Each row is a point. To make a cloud, some directions were put in groups of two or more. Within a group, all points are equally far from the middle, so they leave a hole (a ring in 2 directions, a hollow ball in 3). The other directions are filled evenly. Then the cloud was stretched, turned, moved and blurred a little. How many holes are there, and how many directions does each take, smallest first?
(in the rows, 128 means zero)

Cloud, 13 rows:
[[155  70]
 [177 132]
 [170  88]
 [130 174]
 [114 171]
 [111  63]
 [174 142]
 [176 135]
 [145 171]
 [172  90]
 [134  61]
 [149 167]
 [163 158]]
Holes: 1 (2)

Cloud, 15 rows:
[[ 90 173]
 [135 137]
 [ 92 180]
 [124 121]
 [100 136]
 [194  77]
 [189 157]
 [169  92]
 [102 153]
 [151 143]
 [ 85 217]
 [183 105]
 [140 142]
 [118 129]
 [184  94]]
Holes: 0

Cloud, 22 rows:
[[120 172 103]
 [109  76 154]
 [ 89 143 170]
 [ 94 121 138]
 [125  33 187]
 [186 174  88]
 [ 91 120 176]
 [ 71  58 176]
 [106 108 183]
 [174 133  94]
 [124 107 138]
 [117 135  82]
 [184 126  93]
 [ 74 131 140]
 [149 109  92]
 [134  97 144]
 [ 98  79 178]
 [105 136 165]
 [171 138  68]
 [170 183  92]
 [169 184  81]
 [175 106 129]]
Holes: 0

Cloud (30 x 4):
[[140 132 157  61]
 [107 102 100 128]
 [173 177 105 161]
 [121 156 159  58]
 [137 142 177 210]
 [121 154  75 123]
 [216 162 114 126]
 [158 195 141 150]
 [ 80 141 156  46]
 [104 130 212 167]
 [ 94 185 126 137]
 [ 83 170 178 146]
 [157 141 175 178]
 [163  94 181 158]
 [124  83  86 110]
 [101 136 150 159]
 [174 115  95  90]
 [149 149 185 128]
 [ 68 127  82 117]
 [176 135 148 165]
 [142 162 202 154]
 [ 95 119 100 141]
 [160 134 116  54]
 [214 129 170 120]
 [173 131 153 188]
 [122 150 135 129]
 [ 95 193 195 122]
 [150 160 129 131]
 [148 155  96 142]
 [222 151 107 156]]
Holes: 0

Cloud:
[[164  98 134  66]
 [ 80  71 106  93]
 [125 141 157  63]
 [116  70  77 136]
 [150  49 147 103]
 [ 97 176 130 125]
 [137 148  75 140]
 [153 136 197 116]
 [ 82  65 108  98]
 [185  90 115  86]
 [ 67 144 149 123]
 [165 111  81  93]
 [ 66  84 148 100]
 [177  89 129  75]
 [108 112 187 129]
 [108 163 104 149]
 [121 102  99  70]
 [ 82 130 161 140]
 [127  92 192 102]
 [170 180 160 120]
 [105  86  79  95]
 [160  80 168  82]
 [ 88  68  96  99]
 [186  85 124  86]
 [211 127 113 136]
 [108 129 163 158]
 [157  46 119 127]
 [ 78  64 123  98]]
Holes: 2 (2, 2)

Cloud:
[[144 103 123  69 146 151]
 [112 214 123 194 132  86]
 [137 100 100 122 140 145]
 [106 185 158 152  98 124]
 [122 141 140 180  99 142]
 [151 157 176 123 129 131]
 [143 160  87  83  84 146]
 [ 49 210  82 118 151  97]
 [128 203 133  82 122 156]
 [142 118 103 178 110 169]
 [100 116  79  31 158 148]
 [105 110 134 214 111 151]
 [ 82  80 157  97  97 150]
 [101 144  94 125 142 191]
 [118  88  99 147  63 162]
 [112 170 109 124 149  93]
 [159 110 112 194 147 137]
 [222 180 145 154 113 105]
 [ 90 132 109 156 101 150]
 [151 138  88 109  90 109]
 [107 120 131 133 116 136]
 [128 205 188 145 141 113]
 [ 66 179  64 107 122 101]
 [ 84 105  73 133 128 163]
 [129 141 146  50 168  93]
 [121 103 181 117 124 197]
 [122 141 138  83 108 140]
 [159 121 175 137 172 149]
 [159 167  96 121 155 129]
 [ 72 140  99 134 122 146]
 [151 160 119  52  88 150]
 [131  79 149 119 105 110]
 [ 58  82 104  99 131 156]
 [149 191 118 195 102  84]
 [ 84  73 147  91 141 148]
 [150 156  39 113 113 128]
 [141 126 152 132 195 141]
 [131  86 146 104 101 163]
 [138 159  70  99  74 169]
 [ 81 161 109   7 113 160]
 [154 113 164 163 179 123]
 [178 145 112  71  82 117]
 [128 107 115  74 174 155]
 [123  65  78  86 138 138]
 [119 127  40  86  75 141]
 [147  93 103  66 157 122]
 [165 137 151  93 123 136]]
Holes: 0
